Each row is a point. Examples show where two turns around zero, p and q, send a point. Where does a point land after both, in the order given? Backwards means that the second turn is done in reverse. Each puzzle has new turns, and all numbers are rounded.
In the rows, zero is written as 128.

Turn p:
[122 202 134] -> [168 190 117]
[137  87 102] -> [ 90  98 117]
[141 172 121] -> [149 160 102]
[133  90 160] -> [136  85 151]
[106  89 124] -> [ 97 108 154]
Turn q:
[177  81  76] -> [159  81 192]
[141 142 141] -> [140 124 109]
[101 129 157] -> [120 164 114]
[ 92 160 138] -> [ 93 144  98]
Where do these land?
q, then p: [134 127  63] -> [121  90 180]
p, then q backwards: [148  69 140] -> [154 152  75]
q, then p: [147 159 167] -> [101 135  83]
p, then q: [140 126 142] -> [143 123 138]
p, then q: [124 177 112] -> [111  90  97]
p, then q: [ 75 108 144] -> [140 176  96]

Turn p:
[150 119 104 142 103 138] -> [100 129 109 115 146 149]
[136 115 143 156 139  88] -> [107 104 125 128  85 118]
[138 159 123 120 135 128] -> [143 120 126 108 142 111]
[137 163  97 105  91  48] -> [ 69 105 162  98 151  65]
[ 62 107 117  85  84 144] -> [114 190 167 175 162 125]
[168  95 125  93 176 168] -> [172  84 135 143 148 185]
[104 123 146 104  88 164] -> [134 184 153 130 144 148]
[166 126 175 183 176 170] -> [179 112  79 103  73 171]
[ 91 145 123 163 158 105] -> [134 126  98 151 101  81]
Turn q:
[146 133 137 131 160 106] -> [166 121 139 134 127 110]
[123 171 113 104  94 143] -> [112 160 146 121 124 177]
[135 135  81 177  96  87] -> [124 173 130 109 196 106]
[128  63 107 133 170 176] -> [114  41 102 130 147 124]
[107 131 127 191 155 138] -> [104 111 158 157 156  85]
[172 107 170  90 104 116] -> [164 146  72 138  92 143]
[ 85 156 162  69 118 130] -> [114 143 148 106  54 151]
Where do these land?
p, then q: [120 135 127 114 129 119] -> [139 132 128 131 121 114]
p, then q: [129 163 156 144 150 109] -> [150 159  97 104 129 138]
p, then q: [130 155 106 149 156 101] -> [142 130 109  86 148 108]
p, then q: [125 160  93 162  97 184] -> [149 106 189 102 155 168]
p, then q: [168 111  96 138 131 186] -> [120  64 140 135 154 165]
q, then p backwards: [132  71 150 145  85 163] -> [122 112  74 191 128 122]
p, then q: [103 139 129  95 206 111] -> [169 138  75 151 161  83]
p, then q: [117  60 124 119 111 127] -> [ 73 121 143 167 127 111]
p, then q: [129 158 170  86  88  52] -> [140 172 112 114  37  97]

Turn p:
[112 157 147 139  75 187  96 136 103] -> [147  68 137 113  92 184 125 137 157]
[168 163 130  66 164 131 138 214 129] -> [186 138  60  91 132  81 103 184 131]
[142 157  75  76 171 120 108 160 109] -> [123 111  72  80 168  99 105 156 101]
[154  93  93 163 153 129 143 116 137] -> [113 126 124 148 157  91 148  83 140]
[148 161 172 100 114 147  70 157  65] -> [169  80 139 107 134 157  60 179 147]
[115 114 106 176 118  80 176  92 130] -> [ 92 151 132 184 115 122 135  76  92]
[108 122 153 147  89 153 155  76 124] -> [135 130 157 161 115 187 158 103 127]
[136  84  98 112 117  88 147 112 172] -> [104 150 146 149 136  83 176 135  93]
[103 103 167 133 128 153 134  94 116] -> [126 146 154 147 141 176 138 127 156]
[ 74 127 158 150 120 140 129 101 145] -> [103 155 153 126 100 175 140 115 146]
[174 182 131  97 163 115  96 154 160] -> [171 137 122  58 131  85  99 137 108]
[102  73 106 177 125  94 144 125 146] -> [ 67 144 140 173 114  98 148 103 139]
Turn q:
[170 107 188  76 109 110  97  96 143] -> [146  75 186 162 121 145 104 128  74]
[162 148 162 160 112 145 135 106  71] -> [182 128 113 128 105 189 153 124 122]
[187 150 187  62 159 107 168  74 123] -> [194  60 172 136 158 169  67 102 134]
[116 133 104 147 145  82  97 155 101] -> [105  99  71 115 128 115 144 154 121]
[120 125  82 156 117 124 130 191 161] -> [ 88 173  91 154 153  94 138 152 136]
[ 77 112 134 169 108 123 146 132 150] -> [ 89 154 126 122 139 121 169  87 126]
[ 95  86  72 138 137 152 151 138  97] -> [132 162 128  75 138  90 167 153 154]
[ 88  96 133 189 150 184 121 169 158] -> [ 61 207 132  98 134 152 145 137 123]
[ 71 150 109 120 127 159 123 165 136] -> [105 176 103 103 110  91 106 111 124]
[168 148 130  80 101  99 121 114 137] -> [161  88 138 176 124 109 102 129 119]
[153 154 107 112 143 122 119  69 132] -> [143  85 146 139  98 133 111 131 175]
Where do these land?
p, then q backwards: [140 110  97 141 186  94  97 141 122] -> [ 87 124 105  96 155 110 145 163 167]
p, then q: [100 104 150 143 114  97 115 145  87] -> [ 78 155 110 129 105 135 147 125  98]
p, then q: [178 106 157 127  85 103 111 107 129] -> [133 113 124 137 153 190 147 130  84]
p, then q: [159 125  79 170 179 120 164  95 100] -> [107  73 137  89 102 145 148 132 195]
p, then q backwards: [120 146  81 113  77 191 133 133 103] -> [147 135 144 163 139  64 106  98  77]
q, then p: [114 111 159  93 185 168 125 123 125] -> [148 123 150  89 147 152 112 189 140]
p, then q: [153 161 117 108 152  90 138 175  85] -> [112  99  88 132 104 104 140 194 125]
p, then q backwards: [ 83 157 116 112 101 128 105 116 162] -> [102 101 149 151 144 147  83 114 105]
p, then q: [103 149  86 148 128 204  98 135 172] -> [150 133 203 128 155  66 115 101 144]
q, then p backwards: [ 93 173 197 130  93 107 150 131 158] -> [137 159  99 190 140 112 170  76 108]
p, then q: [165  66 170 123 109 106 172 108 166] -> [138 123  83 162 166 201 136  90 141]
